Each row is a point. Each copy is the shape, with its points in the same order, turned, moved and blurred by noise. Is it also mirrored, or only turned?

Shape:
.15	-.32
-.19	-.54
-.37	-.01
.45	.40
-.14	-.03
-.19	-.42
Copy 1, 6 rows:
.15	-.27
-.28	-.30
-.15	.25
.76	.10
.01	.11
-.20	-.22
Copy 1 is: only turned
Copy 2:
-.01	.37
-.38	.50
-.36	-.06
.56	-.26
-.20	.04
-.37	.26
Copy 2 is: mirrored
Copy 3, 6 rows:
-.26	.27
-.47	-.05
.05	-.21
.43	.62
.02	.01
-.35	-.07
Copy 3 is: mirrored
Copy 4 (6 x 2):
.33	-.35
.15	-.73
-.26	-.39
.17	.42
-.09	-.25
.10	-.62
Copy 4 is: only turned

Shape:
.14	-.04	.43
.22	.29	.53
-.17	.33	.33
-.12	-.61	-.54
.00	-.49	-.02
-.31	-.27	.09
.04	.17	-.39
Copy 1:
-.30	.26	.26
-.61	.24	.05
-.58	-.16	.23
.68	-.29	.21
.30	.11	.37
.04	-.18	.53
.00	-.39	-.20
Copy 1 is: only turned
Copy 2:
.48	.15	.07
.54	.27	-.15
.04	.43	-.16
-.38	-.58	.40
.02	-.26	.40
-.12	.09	.32
-.17	-.26	-.26
Copy 2 is: only turned
Copy 3, 7 rows:
.26	.50	-.14
.14	.76	.02
.14	.47	.36
-.01	-.62	-.28
.24	-.14	-.29
.35	-.09	.06
-.35	.00	.12
Copy 3 is: only turned

Shape, 10 rows:
.01	-.43	.18	.46
-.07	.17	-.26	.19
-.23	-.03	.07	.08
.44	-.13	-.02	.55
.15	.47	.34	-.47
-.39	-.07	-.20	.12
.17	.35	-.05	.31
.22	-.47	.39	-.42
.48	-.23	.07	-.56
-.41	-.09	.48	-.43
Copy 1 (10 x 4):
.15	-.58	-.50	.00
.53	.09	-.31	.01
.14	-.02	-.30	-.15
.54	-.56	-.32	.36
-.04	.30	.42	.21
.28	.14	-.54	-.22
.61	-.09	-.02	.12
-.51	-.16	-.21	.40
-.26	.13	-.15	.70
-.45	.17	-.06	-.25
Copy 1 is: mirrored
Copy 2, 10 rows:
-.17	.25	.14	.66
.18	-.36	-.18	.30
-.07	-.24	.20	.21
-.05	.25	-.41	.52
-.39	-.36	-.17	-.53
.18	-.36	.28	.30
-.13	-.27	-.48	.26
-.17	.39	.35	-.30
.02	.37	.06	-.59
-.33	-.30	.55	-.25
Copy 2 is: only turned
Copy 3:
.01	-.49	.07	-.37
.21	.06	.19	.20
.02	.09	.10	-.19
.02	-.63	.01	.20
-.48	.49	-.32	.21
.29	.16	.26	-.20
-.12	-.10	.16	.36
-.17	.01	-.67	-.45
-.02	.10	-.84	.03
-.26	.52	-.18	-.54
Copy 3 is: mirrored
Copy 4 (10 x 4):
.53	.37	.32	.12
-.01	-.21	.30	-.17
.25	-.09	.04	.07
.05	.43	.62	-.01
-.53	-.06	-.29	.40
.35	-.27	.08	-.18
-.18	-.07	.44	.10
.13	.60	-.49	.18
-.29	.55	-.40	-.09
.21	-.07	-.59	.39
Copy 4 is: mirrored
